Each row is a point. The window is the flat piece filled in between its corners: a triangle in 3 columns, a solid with four corners in 4, and so on. A path goes straight from each point to the next, and from the last back to the first. After which points does the path pass through the window?

Window, 3 rows:
-34	20	-46
-19	-64	0
71	18	-8
Path:
(1): 87	8	-67
(2): -7	-91	-13
(3): -3	-73	43
(4): 46	40	42
(5): 68	5	-30
(6): 11	0	-81
(7): 3	14	37
(8): 34	6	12
(9): 52	-18	-32
(10): 71	1	-23
(11): 45	41	21
(12): -8	20	8
(13): 13	-43	-63
(14): 12	-80	-43
(15): -48	-33	42
(16): 44	84	21
Through the window after points: 4, 6, 8, 10, 12, 14

Window (4 x 4):
-23	-2	66	5
21	-7	35	20
30	75	-48	-82
-17	-55	48	6
Path:
(1): 36	5	85	-5
(2): -5	-11	9	24
(3): -51	-1	23	41
(4): 0	-29	59	-11
(5): 68	62	21	-82
(6): 1	69	-52	-34
(7): 18	40	-40	-37
(8): 65	13	21	-88
Through the window after points: 1, 3

Window (6 x 6):
32	-23	-15	22	21	-45
-18	95	-9	-20	-27	34
41	-49	-4	26	-72	-36
1	9	58	-28	5	14
-11	-18	-31	-47	44	-12
-22	-37	-32	19	6	-21
Path:
(1): 5	-2	-18	-29	28	12
(2): -13	-8	-31	-24	76	38
(3): -30	30	-5	-9	16	-74
(4): -19	3	-12	-25	-28	-65
(5): -6	-31	-25	25	2	-1
(6): 28	-60	-20	22	-3	35
(7): 0	-19	-12	6	-40	-61
(8): -29	0	3	-41	12	-33
Through the window after points: 4, 6, 8

Window, 8 rows:
0	-26	-95	39	-14	-40	54	8
36	-1	33	69	10	8	-5	-10
-54	42	49	-34	-32	19	-30	-8
-9	-20	6	-19	-35	0	-20	13
-29	-17	-22	-20	-19	-66	27	-1
57	15	-12	19	-5	1	7	-23
5	-43	-46	10	-23	-20	77	-9
-49	-31	-50	-45	13	-29	34	12
Path:
(1): 10	-14	-50	6	-12	-25	47	20
(2): 1	-25	-45	24	-15	-20	37	-21
(3): -29	-28	-36	-14	-14	-42	21	-17
(4): -13	-5	-20	-10	-16	-52	33	18
(5): -15	13	15	-24	-7	-29	32	46
(6): -18	-15	-22	-8	-12	-2	-4	-24
(7): -32	-4	3	-9	-19	-8	-5	-24
(8): -22	24	15	-26	-30	-12	10	21
(9): 14	0	-26	27	-19	-11	55	34
(10): 13	-25	-14	34	-16	-13	4	-37
(11): -21	-36	-63	14	-16	-24	26	-28
(12): 6	-2	-56	10	-3	-35	57	44
Through the window after points: 1, 3, 5, 7, 11

Window, 8 rows:
-27	-15	-3	15	-11	50	-95	23
31	11	50	1	46	-75	-41	11
4	69	17	10	-3	44	-36	11
75	47	63	-14	-77	-8	71	4
29	-1	80	-11	-22	-1	65	-72
39	25	38	-55	-17	8	63	2
-13	4	4	47	32	-22	-15	37
-8	36	-25	9	1	-64	-34	11
Path:
(1): 37	-3	-2	5	15	-20	-23	-2
(2): 46	23	8	-13	-2	-14	27	-10
(3): -39	41	49	-48	-28	2	0	40
(4): -57	25	23	1	-21	-7	-57	15
(5): 17	-4	-8	12	14	3	-40	6
(6): 33	-11	3	4	-13	-15	2	-8
(7): 2	11	54	-12	-1	-17	-9	4
(8): 25	29	61	-12	-53	-22	36	14
(9): 84	49	26	0	-25	-11	30	-8
(10): 75	12	-16	-44	-15	15	15	-13
(11): -6	31	57	-19	-24	-6	12	8
(12): -5	8	50	-4	0	-18	-27	18
Through the window after points: 2, 8

Window (9 x 9):
-86	-7	17	-68	40	4	-24	23	38
6	33	-17	-21	22	-35	15	56	53
-25	-7	-16	-68	-11	-27	-18	-7	-34
95	16	-5	48	-16	32	-31	-36	18
66	52	-80	37	0	55	-15	-39	-2
56	46	-35	77	27	1	-43	-37	-42
-14	-19	-1	-86	70	-1	-15	82	11
18	4	-5	3	29	18	37	-60	-25
56	-21	-71	84	0	16	-14	13	3
Path:
(1): 38	-5	-17	-5	31	-18	-32	-5	24
(2): 38	-25	-69	-7	43	-17	-12	-38	45
(3): 10	30	22	30	-8	44	4	11	-36
(4): 6	20	-17	15	21	35	-20	-7	-23
(5): 6	-27	-38	-46	14	-40	-39	-34	29
(6): 0	4	-26	-11	42	0	-27	-14	41
(7): -36	10	11	10	-17	28	-1	40	-66
(8): 1	4	-5	-3	-4	25	6	21	-19
Through the window after points: 2, 6

Window (11 x 11):
13	44	-19	50	64	26	-3	-65	50	0	-6
-1	-12	33	42	26	39	-9	-41	23	49	-64
-44	-33	-63	67	-70	-12	67	22	8	29	36
-11	1	10	-9	78	9	48	-58	14	32	-44
-9	56	48	7	56	68	-7	-5	9	53	29
-19	-43	-50	51	-58	24	60	15	-33	-52	2
-34	-11	-12	-36	71	-48	-95	-38	-8	-45	42
-55	25	5	40	48	-94	-27	-7	8	-74	27
93	-59	63	-4	39	-4	42	-71	42	34	-52
-53	-9	9	-46	43	-62	-32	-8	75	-71	6
15	-30	-70	28	-45	-11	47	64	-17	7	-24
Path:
(1): -3	26	-14	6	-20	-27	20	-14	1	0	15
(2): 3	-71	-18	13	75	12	26	11	41	-16	-31
(3): -28	-29	6	13	41	-14	-8	1	33	-34	11
(4): -30	61	-5	-59	-5	-28	-3	-41	48	-21	-18
(5): -35	31	-31	-21	-21	-31	10	-34	-31	5	18
(6): 26	-65	-4	90	52	51	11	8	21	-14	-16
(7): -21	-43	-25	60	23	8	23	-3	28	19	0
(8): -12	37	6	-1	-62	-5	11	-29	-14	23	-20
Through the window after points: 3, 7

Window, 12 rows:
3	28	17	-7	-49	8	-11	17	63	-14	-6	6
18	-24	3	49	4	-21	28	31	21	-19	-47	1
-14	57	55	11	46	21	65	4	37	44	-52	-34
-39	19	15	-4	29	-11	-21	-22	39	-21	-40	2
-5	16	-23	-26	-37	-3	18	-15	17	-45	6	29
-2	45	27	9	36	-8	-2	-8	-42	13	16	-34
40	-9	-54	-24	5	-35	-16	36	-12	58	20	-9
45	57	47	-65	36	-2	60	27	19	16	-51	-42
36	-53	-20	-41	2	49	16	2	-50	5	-36	-3
29	-33	20	0	59	65	13	10	-28	29	5	34
-19	11	20	25	-1	47	7	47	-23	1	-13	58
16	-24	44	-35	38	-10	6	8	-18	95	5	6
Path:
(1): -16	-6	3	-26	-6	8	6	13	11	-10	9	-10
(2): 62	10	-8	1	33	11	21	-10	-35	47	-69	33
(3): 64	40	12	-8	34	28	24	1	-12	33	-65	26
(4): -21	-28	35	-33	30	14	29	25	6	10	22	-32
(5): -4	-41	23	1	21	33	41	54	0	-32	-3	-46
(6): 30	30	-7	30	3	-24	-8	-6	5	41	-47	70
(7): 29	30	-12	-8	2	-1	0	-17	-16	25	-47	30
(8): -8	-11	22	-1	27	32	27	42	8	-26	19	-23
(9): -2	14	24	-18	8	13	18	40	16	2	-12	-3
(10): 11	34	25	5	10	18	23	0	9	16	-38	13
(11): 7	32	9	15	15	16	6	-21	-8	22	-37	25
(12): 0	6	8	-18	0	3	9	22	26	-22	-10	-14
Through the window after points: 1, 3, 5, 9

Window (14 x 14):
-20	-76	16	3	-11	25	-33	-5	21	-8	58	-9	-13	-39
-16	83	-26	52	-57	3	25	26	63	39	4	-19	-25	-10
-37	-95	-29	-13	-38	3	-2	-20	-22	-4	39	-19	76	-79
-30	-60	7	-29	-37	-38	30	-4	9	30	31	41	23	-25
-50	-66	-41	-78	-7	-23	-24	-19	26	-28	22	9	52	-19
-2	-6	-45	-4	0	-5	4	-44	-61	-11	15	12	-18	-38
19	6	-15	-17	66	-12	17	22	-35	1	53	-29	-1	-64
-14	76	0	16	-45	4	20	79	-24	-16	18	-17	-55	-32
-4	7	-52	24	-42	41	33	65	-5	51	4	-33	-47	4
56	-6	-21	4	20	17	23	31	-16	-42	-6	11	-5	-63
20	-32	-4	10	15	-28	-23	13	-56	6	-41	-46	-2	-49
0	-39	0	-27	-5	11	-38	-5	-26	3	43	24	75	-10
-29	46	-5	55	-36	6	69	40	20	-14	17	-34	-23	41
-26	33	-47	84	-1	-7	13	80	-6	7	9	6	-42	-18
Path:
(1): 23	-8	-35	8	-39	-35	-8	5	3	13	46	11	-4	-13
(2): -50	-5	-16	10	2	17	14	25	-4	1	10	-24	4	-38
(3): -32	-11	-17	31	-11	32	22	21	-9	19	12	11	0	-31
(4): 31	-26	-18	-33	-44	-56	-33	15	-3	-25	10	-68	-7	2
(5): 26	-41	-17	8	-66	-27	2	16	-20	2	37	-37	9	14
(6): -44	-7	-15	-24	27	29	4	5	-5	-3	10	10	10	-77
(7): -69	-42	26	-7	16	33	36	42	-30	11	2	21	19	-65
(8): 64	8	-58	-15	-38	-40	-11	-20	10	1	51	-36	-12	2
(9): 6	12	-30	14	-29	-10	3	8	-13	-9	36	-5	-9	-27
(10): -63	6	6	2	19	34	32	34	-31	16	-38	-2	-25	-27
(11): -50	15	-18	9	13	34	37	46	-10	-2	-7	2	-15	-23
(12): 71	-4	-24	27	-53	-33	1	12	3	7	54	-45	-14	-13
Through the window after points: 9, 11

Window:
-25	-16	-24	24	30	7	-25	-36	58	-33	20	-55	-18	-46
-14	-3	-50	31	-10	-34	2	20	-13	-24	-3	44	-9	-10
-36	41	-15	27	5	-16	9	1	65	3	8	-17	28	12
31	-65	18	12	-2	17	-23	-35	21	-21	26	1	47	18
-50	4	-38	-67	-5	-28	0	-95	67	-85	47	-32	-37	-36
30	-27	-37	-26	8	50	2	18	23	-33	-24	-19	30	6
36	22	-37	87	-23	-63	11	50	18	8	72	-12	10	-6
22	29	-2	20	14	12	1	-48	-13	-45	-28	-7	-17	4
5	12	-36	15	-23	-15	28	-19	19	18	17	32	11	-30
9	-34	15	-14	5	-4	26	10	-3	5	-33	-7	0	-4
5	-20	-5	17	-9	13	13	-24	41	2	-2	-14	-44	24
-25	-3	-30	14	6	1	37	-22	-26	-8	21	2	-13	3
55	-9	12	-3	22	16	-19	26	-2	0	43	24	-21	17
22	2	-31	-6	-11	4	-35	-23	-16	15	-10	-33	-8	17
Path:
(1): -24	22	-21	34	-30	46	-39	15	66	-56	39	-7	9	-57
(2): -19	47	-14	41	-28	20	-38	11	33	-55	32	-27	-36	-41
(3): 11	-56	-5	-4	29	-17	25	-40	31	21	2	2	54	39
(4): 21	8	-55	41	62	-15	-7	-23	63	-37	5	-31	20	17
(5): -10	8	21	-34	-53	15	6	-43	-43	-27	-9	9	-43	-23
(6): -21	30	19	27	-9	6	-7	-14	21	-28	8	-13	0	-18
(7): 23	-4	-46	3	23	-7	12	-19	24	-5	-9	-6	5	27
(8): 25	-35	-21	-30	37	-32	24	-44	-11	12	-16	-27	-21	37
Through the window after points: 2, 4, 6, 8
